Every row gives one point. To make a cloud, some directions were put in groups of two or more. Within a group, all points are equally far from the middle, so they leave a hole (a ring in 2 directions, a hollow ball in 3). The other directions are filled evenly. Then the cloud was stretched, turned, moved and blurred a little. Count the holes, and give their numbers of directions, smallest first.
In the rows, zero is written as 128.

Cloud:
146	137
105	173
62	165
171	131
86	161
145	165
156	164
147	135
154	152
188	80
60	91
187	163
190	87
102	95
Holes: 0

Cloud, 22 rows:
156	142	188
185	124	153
159	141	61
107	121	198
148	74	109
65	136	142
152	148	191
97	71	148
99	160	189
87	129	88
134	196	107
72	94	124
128	94	74
149	82	87
170	102	81
65	130	151
69	144	136
193	162	144
98	98	85
153	176	76
82	116	94
75	106	174
Holes: 1 (3)

Cloud:
125	162	216	93
126	160	124	96
83	112	174	122
184	183	150	123
115	159	168	86
181	132	160	80
111	107	149	43
129	118	162	148
150	164	116	88
185	99	162	140
101	68	168	115
188	150	194	133
125	159	96	83
196	96	157	217
160	109	159	73
162	156	111	101
132	169	171	143
150	184	167	97
176	163	147	173
171	117	138	198
127	41	136	101
157	60	201	150
63	125	127	137
121	199	136	67
81	144	102	147
202	126	150	100
133	91	190	128
160	97	115	102
145	112	174	106
170	56	174	94
Holes: 0

Cloud:
157	93	136	91
74	71	138	94
133	141	211	145
122	53	117	66
170	76	152	85
124	183	167	145
174	87	158	161
87	173	96	124
121	84	146	138
121	111	123	53
184	152	182	175
155	86	151	66
93	92	129	134
176	117	145	95
107	106	196	149
41	121	129	162
201	149	162	153
102	88	191	145
123	107	171	165
68	122	144	94
142	129	231	97
167	116	175	115
62	110	124	99
123	123	207	188
71	174	130	164
138	121	99	95
86	157	166	89
151	48	163	150
152	98	164	126
101	97	180	82
Holes: 0

Cloud:
61	116	153	117	81	128
49	141	110	52	124	192
66	133	157	89	164	143
181	142	74	167	123	114
140	105	70	95	121	178
83	167	123	91	181	105
81	151	51	96	127	196
95	129	32	114	104	110
110	121	65	106	64	157
70	77	95	135	139	107
108	129	130	93	97	203
103	73	155	92	157	158
82	124	53	94	160	108
91	195	120	75	156	139
110	84	127	96	192	119
97	174	57	95	151	86
67	130	96	185	160	175
135	158	89	149	213	178
136	100	107	190	145	196
129	203	156	143	182	120
145	153	59	126	166	82
163	138	171	115	124	179
136	87	118	65	188	177
167	136	82	173	143	173
101	115	84	143	57	143
162	101	91	105	110	158
150	190	76	143	186	96
99	203	69	107	150	133
103	146	114	153	57	154
106	168	129	182	101	124
64	135	109	169	188	148
108	172	77	161	176	143
139	118	168	138	202	99
118	104	129	99	78	155
106	174	91	97	142	194
118	97	58	93	111	139
104	147	162	102	201	142
102	92	78	81	89	165
85	166	115	127	203	135
85	160	153	105	174	182
137	88	125	82	150	218
58	90	62	170	109	139
136	161	126	78	98	174
92	175	172	122	116	79
53	150	112	125	194	141
213	147	116	76	168	136
177	150	103	142	100	165
51	100	130	172	131	153
134	112	99	198	154	153
133	57	111	88	151	164
139	76	95	155	140	117
83	122	162	165	162	179
165	151	163	70	168	107
Holes: 1 (4)

Cloud, 79 rows:
103	90	81	151	158	165	91	113
73	144	56	99	82	80	172	143
131	173	166	96	84	126	164	89
66	170	154	97	151	105	108	130
129	48	154	135	165	73	145	121
89	132	150	162	201	104	107	98
120	64	145	158	193	225	197	105
153	40	169	172	127	138	161	98
48	100	176	130	136	63	137	75
103	40	105	153	115	149	154	59
91	87	126	88	159	71	126	175
50	131	125	140	194	60	134	90
96	104	120	110	212	111	211	103
134	97	164	140	202	227	194	107
155	87	75	86	125	157	107	163
73	142	75	162	112	111	183	60
99	92	121	152	209	67	120	131
166	154	150	93	114	160	171	89
98	101	109	198	176	171	164	194
59	64	100	140	160	102	176	150
90	140	69	148	148	72	193	113
99	195	81	175	131	112	130	112
160	105	60	183	139	153	138	140
131	141	167	115	191	98	185	160
82	177	123	146	184	59	161	104
135	123	101	101	131	144	84	73
161	89	138	132	151	62	124	94
168	89	156	113	173	128	106	109
85	91	181	165	146	103	163	130
62	111	124	81	108	153	98	135
171	123	159	175	125	169	225	116
147	89	141	90	142	119	98	156
75	98	113	175	126	50	78	117
121	74	93	191	112	143	120	119
129	151	137	189	120	125	197	153
110	118	120	162	72	159	174	47
113	97	129	85	179	112	108	132
97	128	56	121	118	91	199	157
136	109	125	106	119	70	187	65
100	137	88	159	114	49	169	99
111	162	104	192	172	167	189	103
73	102	98	116	135	174	95	122
123	148	79	79	135	134	189	138
81	146	64	166	205	101	173	155
81	208	119	151	162	113	125	133
128	121	121	134	66	74	166	145
65	88	153	104	142	106	181	120
128	46	150	144	95	166	160	65
53	134	88	141	180	138	94	112
135	160	137	105	78	157	171	124
121	26	89	123	182	160	167	122
81	79	84	159	132	66	109	52
77	112	112	75	150	109	82	110
127	142	161	142	70	81	147	80
150	61	63	162	215	135	119	147
92	145	109	82	148	89	195	146
42	109	130	92	161	104	171	72
72	104	100	146	199	124	103	64
86	172	74	87	147	123	167	122
117	131	87	181	89	143	117	97
138	130	160	185	183	203	214	135
111	195	135	106	104	165	154	98
123	163	171	124	148	125	174	171
150	137	105	84	114	56	140	139
108	96	128	167	183	198	134	125
139	68	129	99	232	154	158	108
158	74	138	98	97	156	126	142
47	129	106	194	176	137	128	104
91	197	139	167	119	109	142	173
168	150	106	90	124	104	109	136
93	62	148	119	130	73	135	139
203	128	136	175	166	124	150	110
151	79	146	160	177	78	113	96
121	86	143	148	111	155	103	172
141	110	125	69	87	137	123	85
83	92	44	146	111	67	104	101
17	109	113	151	147	66	157	98
141	168	94	119	191	145	178	89
88	44	105	145	206	138	184	85
Holes: 2 (2, 4)

Cloud, 103 rows:
94	129	153	151	108	110	136	34	163
119	69	137	169	125	158	124	163	55
112	169	89	124	98	65	175	102	168
162	75	97	92	130	109	65	93	144
176	110	149	98	125	104	59	85	68
116	140	163	74	188	102	76	162	72
115	164	80	86	173	36	140	142	146
185	180	112	89	101	139	96	141	58
203	133	151	144	155	40	100	176	138
114	126	213	162	170	110	173	162	88
114	91	91	145	71	145	186	108	126
100	120	136	181	172	152	131	134	198
115	158	149	133	189	52	145	75	144
101	60	111	134	198	112	184	114	162
133	60	91	97	149	118	139	161	175
68	159	96	112	157	93	59	153	110
156	90	193	158	71	139	112	71	125
220	129	138	176	119	185	83	131	94
136	167	129	73	146	122	133	124	34
137	144	142	155	127	28	172	155	142
112	97	135	94	179	86	96	52	139
104	54	144	188	195	100	138	122	99
194	170	126	105	196	147	124	128	158
155	179	107	68	182	133	174	148	106
186	156	90	139	189	137	132	103	32
119	143	166	64	149	184	134	106	129
108	158	115	194	115	159	156	70	121
172	136	135	102	208	94	56	98	74
158	101	39	102	137	77	145	135	106
100	123	152	153	118	164	81	71	173
166	119	148	66	94	107	109	131	65
222	139	136	164	99	81	148	137	82
94	129	165	96	213	66	166	175	143
79	153	92	156	174	159	167	86	163
55	113	153	136	197	145	117	154	82
160	86	92	148	102	106	135	165	191
172	120	187	107	91	90	163	128	171
93	169	175	149	166	118	78	87	154
162	165	103	174	84	187	126	125	99
193	125	147	138	182	134	156	49	87
197	156	170	106	177	149	129	137	165
135	167	140	175	159	36	116	111	136
82	131	142	139	139	108	155	31	144
93	81	140	68	90	127	150	124	126
90	115	143	100	187	43	157	99	124
125	191	142	169	119	139	105	123	60
189	73	132	169	180	89	84	115	151
89	152	137	154	140	99	213	137	96
178	130	174	111	85	135	146	56	148
136	187	178	121	198	129	91	173	122
95	122	156	157	75	91	131	133	83
111	63	130	199	172	80	118	110	138
148	171	71	139	98	126	193	106	118
152	98	207	114	114	189	130	156	103
166	118	197	117	74	134	149	131	70
116	172	184	133	151	119	160	118	205
210	114	136	143	136	44	151	163	115
112	150	192	115	157	158	168	107	179
170	180	180	128	120	139	123	52	142
116	95	136	157	135	169	176	43	127
88	159	105	166	127	88	77	75	130
159	74	167	136	99	200	154	142	89
149	129	63	116	129	165	81	92	156
171	96	63	109	183	44	115	147	114
148	108	213	172	165	119	127	90	75
153	188	155	167	114	109	133	88	69
128	124	121	159	83	195	89	125	130
207	110	166	118	91	93	159	142	75
190	138	143	130	197	112	173	71	114
172	174	109	165	160	73	111	100	64
161	86	160	166	144	199	145	150	138
46	144	87	113	206	95	143	145	181
121	158	141	123	85	68	84	152	101
160	166	134	142	74	114	130	193	93
89	104	133	71	182	159	144	86	69
93	75	82	130	110	97	101	169	87
127	103	92	177	170	74	148	157	201
145	75	106	84	93	162	87	102	83
182	99	159	173	175	199	132	107	84
91	157	142	149	124	89	51	124	144
94	177	108	93	158	86	160	153	198
163	116	63	147	183	83	108	96	171
72	129	126	47	136	127	149	100	118
76	61	121	126	120	72	179	122	170
125	77	150	200	123	116	107	192	135
191	152	76	84	161	144	69	77	90
91	168	130	154	133	93	115	95	216
101	86	100	148	96	121	86	78	86
153	125	76	163	199	63	130	146	181
114	128	195	135	144	166	165	105	55
164	56	88	148	177	60	116	179	105
221	102	143	149	119	112	157	86	70
79	80	135	74	148	161	113	155	97
88	118	87	159	207	151	155	146	85
213	155	104	136	90	92	154	115	156
150	100	169	75	104	78	148	162	121
108	172	61	147	107	122	144	59	129
113	168	113	130	215	87	124	210	146
160	129	75	165	62	100	129	111	114
68	96	137	109	120	64	161	144	198
53	72	122	75	160	88	123	156	137
111	87	183	185	87	128	158	159	165
150	101	172	75	104	177	91	140	95
Holes: 2 (3, 6)

Cloud, 88 rows:
100	200	180	169	124	123	140	126	138
72	123	118	133	133	126	142	162	45
69	69	237	188	185	147	152	139	159
174	191	97	153	89	114	126	125	135
147	127	145	102	215	138	108	144	150
101	62	153	140	143	98	160	155	182
98	105	41	135	104	157	140	157	94
95	144	114	159	143	111	204	135	53
179	209	83	163	128	143	142	83	109
192	160	138	186	160	162	138	79	169
59	118	157	218	109	103	146	100	81
155	187	154	145	156	142	160	97	148
129	109	173	87	137	74	179	124	182
98	50	124	115	124	135	144	170	56
105	159	79	155	108	136	82	138	96
151	93	128	154	84	165	132	163	87
143	124	96	168	120	176	158	191	90
147	150	71	149	203	72	74	117	127
100	130	125	210	132	132	116	143	182
121	114	181	189	129	145	194	127	166
104	90	145	163	145	77	186	81	213
151	174	133	164	127	125	72	141	146
182	172	139	90	186	141	161	144	73
116	76	106	140	104	161	136	190	69
75	165	145	118	171	105	159	135	22
111	82	141	173	77	89	132	65	141
115	128	87	168	195	61	132	109	175
124	98	154	163	213	134	184	133	104
119	133	105	160	131	116	63	81	205
124	105	137	102	85	57	129	105	159
130	201	64	116	147	152	132	151	140
69	97	204	101	106	157	127	122	171
197	194	95	162	140	129	150	112	122
86	165	207	111	139	172	175	157	117
150	77	71	136	144	131	147	57	141
141	101	93	142	119	55	122	25	194
119	113	183	132	97	165	189	137	43
138	139	96	95	101	102	74	129	101
111	223	153	104	175	76	172	191	92
184	177	150	154	193	108	103	109	153
96	169	148	172	201	119	145	93	55
123	37	171	98	136	90	148	147	88
180	135	99	131	151	89	138	88	197
164	104	159	203	108	154	127	112	177
165	43	171	167	142	154	106	99	112
68	169	96	96	82	98	131	95	105
140	135	156	190	177	170	193	168	90
100	93	107	182	159	105	100	112	199
141	230	165	134	121	70	167	142	84
131	127	96	213	182	185	159	100	116
137	140	113	102	71	112	126	133	153
164	161	180	116	190	73	186	107	98
105	40	225	153	150	113	161	154	118
173	82	170	179	160	102	120	102	136
153	158	107	140	144	92	192	116	45
113	203	183	153	179	161	173	113	82
108	121	165	123	191	122	120	74	165
124	131	133	170	138	53	188	74	204
86	70	113	159	105	115	168	50	108
136	87	123	187	120	196	158	138	197
125	170	132	110	197	147	147	173	143
114	47	182	146	130	110	145	132	73
133	112	221	85	171	80	144	130	133
107	108	118	133	155	188	110	185	29
118	118	116	182	130	168	89	189	73
106	186	59	88	137	126	134	133	76
106	102	127	143	161	194	89	114	71
159	108	114	119	85	150	79	126	152
157	170	127	163	109	130	66	132	127
126	109	105	175	121	167	143	186	152
105	123	165	144	175	160	117	124	206
83	156	144	143	188	86	157	126	191
82	157	198	146	163	170	172	207	82
118	133	77	112	211	116	128	124	133
142	151	79	161	202	63	113	154	166
156	160	154	121	165	44	112	99	154
115	63	168	156	205	111	155	133	110
67	91	215	85	157	110	125	168	109
147	170	169	184	154	165	97	121	175
108	87	135	97	75	123	157	107	77
140	89	219	112	145	94	175	166	132
112	101	150	88	164	113	98	112	172
121	124	144	160	133	145	62	116	146
163	82	168	167	180	143	154	76	88
126	168	214	103	138	147	197	156	82
129	74	132	79	156	111	184	83	114
88	160	149	142	140	166	148	199	64
119	159	81	104	130	168	104	179	56
Holes: 2 (2, 3)

Cloud, 100 rows:
104	130	100	180	123	151	200	93	154
129	167	200	127	159	176	156	161	180
63	126	139	148	198	118	128	116	125
51	111	127	129	133	104	55	104	71
75	117	110	120	175	127	79	187	143
69	180	94	121	102	59	52	100	162
143	193	143	133	148	102	83	96	197
126	187	72	152	139	105	162	107	199
56	179	81	162	117	154	116	132	146
80	156	106	174	161	93	154	97	145
133	195	119	125	167	125	114	117	212
109	57	151	110	147	186	119	175	104
146	163	130	197	125	166	156	132	126
123	131	162	148	107	92	135	213	167
125	134	126	138	45	155	212	129	60
149	102	123	164	85	187	159	112	188
95	158	110	98	191	62	69	118	124
124	166	87	127	104	47	117	83	56
110	168	88	153	175	120	136	149	92
92	172	99	117	115	64	16	115	146
120	79	127	135	149	198	175	110	120
191	133	135	141	115	130	125	185	224
102	95	116	136	141	157	194	159	41
144	173	163	133	162	133	147	92	156
186	137	127	120	98	111	147	153	249
142	139	140	117	140	114	92	46	176
32	161	106	150	114	110	84	95	86
179	147	144	121	130	87	113	202	159
82	188	132	109	169	119	119	150	170
76	97	139	120	134	106	39	115	82
121	83	115	87	134	100	163	194	130
109	186	130	155	95	101	170	109	232
101	163	132	71	107	124	144	147	116
103	153	121	182	36	124	158	103	130
101	110	134	169	151	201	156	85	149
150	97	138	124	181	84	108	181	80
38	93	134	149	79	138	123	150	126
104	114	118	130	88	165	195	186	197
96	154	98	79	164	94	119	136	162
160	82	120	80	133	98	140	206	145
89	94	157	118	96	93	206	125	154
87	124	63	154	143	61	66	162	138
160	129	108	137	93	136	183	211	135
128	172	144	166	89	67	158	98	179
94	195	168	103	122	158	144	126	174
106	91	192	79	131	151	165	107	143
84	65	94	123	97	93	71	140	105
53	73	133	136	101	159	123	122	133
72	110	130	176	65	97	142	102	64
72	154	81	149	125	116	153	181	84
114	109	100	181	87	116	132	137	186
95	93	130	135	130	194	166	134	197
109	87	155	123	154	216	203	146	138
166	102	154	69	128	123	149	125	121
98	137	86	93	65	60	152	108	143
138	156	173	174	138	133	208	110	133
172	146	130	128	121	95	189	96	132
104	193	134	186	107	121	171	168	182
170	65	141	106	109	156	85	112	123
164	122	84	137	90	110	125	158	41
36	126	160	84	148	112	153	137	124
38	125	93	137	94	161	181	155	106
134	166	119	137	153	32	72	165	129
106	163	110	154	115	136	99	40	135
101	153	148	95	114	135	72	157	102
120	113	75	165	96	97	182	149	85
168	131	97	120	132	137	203	135	161
61	135	157	119	130	165	159	64	66
97	155	133	186	70	151	152	187	146
108	181	116	186	124	176	130	102	114
166	112	101	166	157	145	117	99	79
71	169	83	150	143	140	82	142	95
67	118	95	143	99	73	116	87	33
127	153	136	153	178	128	166	147	82
112	182	47	120	73	84	104	122	98
81	172	52	140	113	129	116	96	94
154	192	113	137	107	55	107	165	186
99	90	164	70	154	110	102	131	169
57	167	120	152	108	217	168	106	146
83	148	184	120	95	78	86	165	146
51	132	140	155	127	115	66	94	80
73	69	172	135	137	102	147	176	140
106	149	128	134	176	110	122	193	86
120	117	158	130	129	145	78	145	51
91	117	110	169	129	184	205	88	111
145	90	131	78	70	90	73	171	121
85	189	111	152	171	68	105	125	144
162	102	187	111	134	129	121	151	219
102	92	150	175	170	146	105	119	123
70	170	153	101	95	118	159	171	203
114	92	171	127	142	240	173	160	150
128	106	75	124	93	150	107	69	178
100	158	101	162	88	106	199	186	139
146	46	149	124	126	161	129	176	81
45	171	170	111	130	127	96	111	175
163	140	145	185	137	185	162	123	164
69	56	148	138	122	135	144	181	128
109	64	131	146	148	168	113	110	148
61	153	60	147	103	112	113	159	108
173	82	121	113	94	169	117	192	139
Holes: 2 (2, 6)

Cloud (106 x 9):
175	102	65	191	157	96	167	73	138
114	184	85	94	158	125	71	142	144
162	103	175	127	69	136	83	152	203
121	136	185	161	135	117	138	150	183
192	124	186	153	140	179	129	101	131
131	117	66	96	190	87	80	133	94
92	160	28	67	90	76	131	110	173
115	99	135	41	96	103	98	145	110
153	144	21	103	136	87	81	109	115
143	185	140	64	89	132	46	161	140
125	95	33	178	86	147	161	129	182
121	90	82	189	105	152	178	172	104
125	126	101	40	128	89	102	100	116
164	157	126	101	91	127	190	147	146
110	105	117	166	127	99	147	54	95
188	130	165	142	200	123	165	60	158
152	135	149	115	184	139	99	65	81
127	144	110	105	154	42	156	118	92
188	109	111	141	139	85	106	201	93
171	177	112	92	174	127	142	153	96
90	155	129	135	44	116	139	187	78
109	221	159	91	103	101	133	103	129
171	174	205	93	100	142	120	141	183
183	58	109	116	140	107	120	125	95
136	161	123	114	72	110	158	82	204
144	130	132	121	97	136	36	124	121
166	176	128	157	57	92	114	187	157
129	195	186	119	141	149	122	115	115
127	134	129	115	39	97	77	135	114
148	204	170	52	135	126	91	108	171
158	69	113	113	55	120	122	120	159
170	89	63	201	145	76	150	112	128
109	131	89	104	77	123	170	165	172
99	123	52	142	147	162	63	114	149
147	145	113	100	21	133	162	134	201
93	104	49	86	142	103	71	151	117
133	88	88	157	173	93	144	60	76
92	127	114	104	117	145	41	156	122
155	115	95	154	125	135	188	97	163
170	106	169	127	87	142	94	88	178
210	89	134	132	199	140	79	84	120
157	196	170	78	110	135	106	109	200
187	194	122	72	163	104	77	108	160
139	133	156	132	72	80	88	153	98
191	137	149	160	130	174	125	91	127
171	174	170	154	115	83	172	73	161
182	175	182	79	187	136	94	104	194
167	195	116	113	144	105	179	82	160
149	175	158	43	71	130	110	148	103
129	124	137	152	79	149	144	89	111
117	119	79	144	143	131	131	186	73
124	108	170	142	153	136	147	54	168
147	116	87	178	181	90	181	110	166
136	155	140	147	121	124	138	221	122
146	75	143	163	86	128	171	136	165
134	170	82	85	52	141	40	187	134
191	115	146	110	202	82	106	59	80
150	109	189	170	112	132	129	94	167
97	167	147	116	124	158	90	128	209
74	111	136	140	103	145	129	73	195
157	177	102	129	132	186	114	121	166
119	183	158	75	89	89	107	105	185
161	168	126	97	170	168	101	141	186
195	161	117	116	105	125	55	162	91
199	168	198	131	158	90	95	101	154
205	118	109	154	205	95	132	119	155
143	111	108	173	53	136	65	139	138
97	85	81	178	83	164	112	148	197
140	129	133	209	82	103	113	96	158
131	84	110	165	150	69	157	78	166
120	114	124	81	47	93	80	125	144
161	103	75	193	128	122	144	148	183
132	139	29	119	110	106	52	140	120
106	101	68	124	56	87	108	80	129
204	158	99	179	124	112	120	154	172
114	166	116	178	182	117	138	140	157
102	148	90	153	114	92	197	109	168
107	103	40	139	125	142	153	105	206
148	164	116	115	61	146	88	187	216
137	209	124	83	88	119	156	89	177
107	103	115	147	93	89	106	176	64
160	193	169	56	77	155	91	165	106
179	123	115	145	157	76	114	185	120
194	114	103	141	120	122	182	149	156
111	139	107	129	167	125	172	85	87
237	123	137	169	178	121	117	94	117
167	185	98	103	171	125	111	137	174
124	101	123	115	112	96	121	49	205
218	168	127	140	115	90	139	74	132
169	181	157	114	150	117	85	139	189
179	99	99	121	92	113	163	141	168
134	130	52	142	61	79	97	183	107
119	112	45	174	140	138	150	131	91
88	107	54	139	33	127	87	181	103
159	99	211	171	116	151	143	115	142
133	170	130	154	108	50	106	140	139
184	158	180	121	129	158	99	118	209
189	75	91	187	137	100	107	163	116
182	139	104	183	193	139	151	60	127
111	120	103	145	89	152	182	110	132
92	133	137	172	183	141	99	126	132
145	82	60	185	187	94	135	82	83
169	104	120	189	210	146	93	90	154
115	161	107	98	7	100	72	157	130
188	169	139	88	153	81	89	66	113
133	117	49	130	151	69	79	132	112
Holes: 2 (3, 3)
